Each row of a before or after table is a point. One or more steps were done to the points. Then noise was added and the rows were shuffled. The steps act on how far a point lies along the listed directions, d1 being the first. Name the steps. A step turns or swaps two directions, mirrors them in a line or flattens them onto one, adds a multiple of one to another, or multiplies one. Angles are multiples of 10 degrees, from the lower direction toward the higher: turns from -170 to 170, lines from 10 to 170 but not 90. Use the fewest steps. Two steps may share a direction if one is a turn and the other turns, adds or multiplies; they go together, in the order done. Otherwise the lowest direction goes first.

Directions:
(1): [60 30 20]
(2): [ 34 -33 -51]
(3): [ 12 -54  43]
Before:
[[  5  18  -2]
 [ 38  47 -17]
 [ 60   5 -33]
 [-13  29  -7]
 [ 21  13  39]
 [ -6 -21  19]
 [ 36  22 -42]
 [  5 -15 -49]
 [ 27 -28   2]
 [ 43  12 -56]]
After:
[[ -8   6 -26]
 [ 46  24 -26]
 [  8   3  -9]
 [ 50  40  23]
 [ 18   3  27]
 [ 32  58  23]
 [ 29 -25 -20]
 [ -8 -19   6]
 [-11  39  33]
 [ 28  41   7]]
Steps: mirror d1 and d2 in the line at 20 degrees; multiply d3 by 0.7

Directions:
(1): [ 10  39 -11  14  59  10  14   2]
(2): [  1 -41 -12  60  10  13  -5   7]
(3): [ 29  20  34  28 -17   3   0 -47]
(4): [ 22  14 -18  -7  -8  36 -57   8]
(5): [-18  -2  43  -4   0  53  16  20]
Before:
[[ -4 -16 -29  22  10   0 -23  22]
 [ 15  21  21  10  21 -24  26 -17]
 [ -1  -7 -22  -1   4 -60   2  -3]
 [-14 -20   2   2   0  -5  30   8]
 [ 13  10  19 -19  -9   7 -14 -22]
 [  9 -28 -18  33  -4 -21 -14  -2]
 [ 16   9   7  34  -4  13  -1   5]
 [ 36  29  12   2   1  -1   2 -24]
 [-24 -40   6  30   2 -20  32   1]
 [-13 -38   6  21   0  -6  32  -1]
 [-18 -27 -27   5  -9 -43   7   3]]
After, 11 rows:
[[ 17   8   2  35  -5   4  -1   2]
 [ -9  -4   5  -6   1 -10  -2  14]
 [-26 -39  13  29   2  -6  32   5]
 [ 12  22  30   9  21  -7  24 -11]
 [-13 -38  10  20   0  -1  31   1]
 [ -5 -16 -26  21  10   7 -24  24]
 [-14 -19   3   2  -1  -3  30   8]
 [ 35  29  15   2   1   4   1 -23]
 [-23 -25  -6   1 -10  -5   4  16]
 [  5 -26  -5  30  -5   5 -16   6]
 [ 14  10  15 -18  -8  -1 -13 -25]]
Steps: flatten d4 and d5 onto the line at 160 degrees
